Each row is a point. The window is the flat piece filled in between its corners: a triangle in 3 columns, a solid with four corners in 4, and so on. A path goes straight from each point to the next, and from the last back to the first. After which points does the path pass through the window?
In the rows, zero is written as 128.

Window:
[[103 181 136 119]
 [121 100 161 122]
 [ 54  69 120 151]
 [247  83 116 150]]
Path:
(1): [113 198 155 164]
(2): [ 75  86 126 177]
(3): [ 68  93 121  97]
(4): [100  27 107 121]
(5): [ 87  82 132 171]
(6): [ 42  94 175 183]
(7): [ 97 134 122  51]
(8): [103 156 125  98]
Through the window after points: 2, 8

Window, 6 rows:
[[105 143 208 179 146 133]
 [160  92 107 124  93 187]
 [157 153 173 107 167 159]
 [153 101 241 120 153 128]
 [199 139   7 174  77  91]
 [113  93 179 143 188 132]]
Path:
(1): [137 157 124  77  83 110]
(2): [100 150 192 140 141 124]
(3): [157 113 196 225 152 166]
(4): [178 138 172 178 141 151]
(5): [110  82 157  79 121  70]
(6): [129 159 163  77 108 132]
(7): [191  99 155 140 174 150]
(8): [215  96 159 171 141 187]
(9): [106 127  86 100 100 151]
(10): [132 128  76  84  93  90]
(11): [176 100 179 184 179 158]
(12): [175  89  92 222 175 127]
Through the window after points: 2, 4, 12

Window (8 x 8):
[[152 139 142 163 121  49 210 114]
 [ 91 150  96 132 165 158  94  81]
 [148   7 206 109  59  94 128 128]
 [ 71 160 114 144 107 132 152 125]
 [147  88 170 119 110 167 149 165]
 [ 82  99 196 178 137 165 103 208]
 [185 159 127 143  81 135 105 139]
 [123 157  76  34 139 103  75  83]]
Path:
(1): [135 169 197 110  72 114 134  89]
(2): [144 123 108 149 123 136 115 164]
(3): [172  83 103 158  67  95 149 177]
(4): [130  95 208  98 133 125 124  92]
(5): [153 127 204 130 110 136 107  96]
(6): [ 84 144  34 141 135 106 124 160]
(7): [135 104 117 140 111 115 110 127]
(8): [150 149 203  74 120 177 104  95]
Through the window after points: 1

Window, 9 rows:
[[108 181 170 128  54 169 109 126  94]
 [170 125  74 118 202 101 133 132 107]
 [ 82 178 137 135  42 111 103 157 158]
 [ 44 173 116 130  76 116 108 120  79]
 [109  47 118  88 160 125 142 107 144]
 [145  51 150  91 168  59  97 121 105]
 [ 81 170 128  77  58 140 118 190  90]
 [175  44  62  72 168  98  76  87 119]
 [178  72  85  79 143  64 163  85 105]]
Path:
(1): [143 139 145  77 125  78 117 118 124]
(2): [109 107 159  24 166 146 109 103 145]
(3): [ 90 114  72 184  34  76 111 131  65]
(4): [133   7 135 145 108  57 126 139  65]
(5): [131 154 116  41 165 120 114 109 150]
(6): [130 177 161  69 149 118  90 121 111]
(7): [106  58  89 142  64 100 128 145 120]
(8): [115  85  80 128 113 113  94 131  98]
Through the window after points: 4, 6
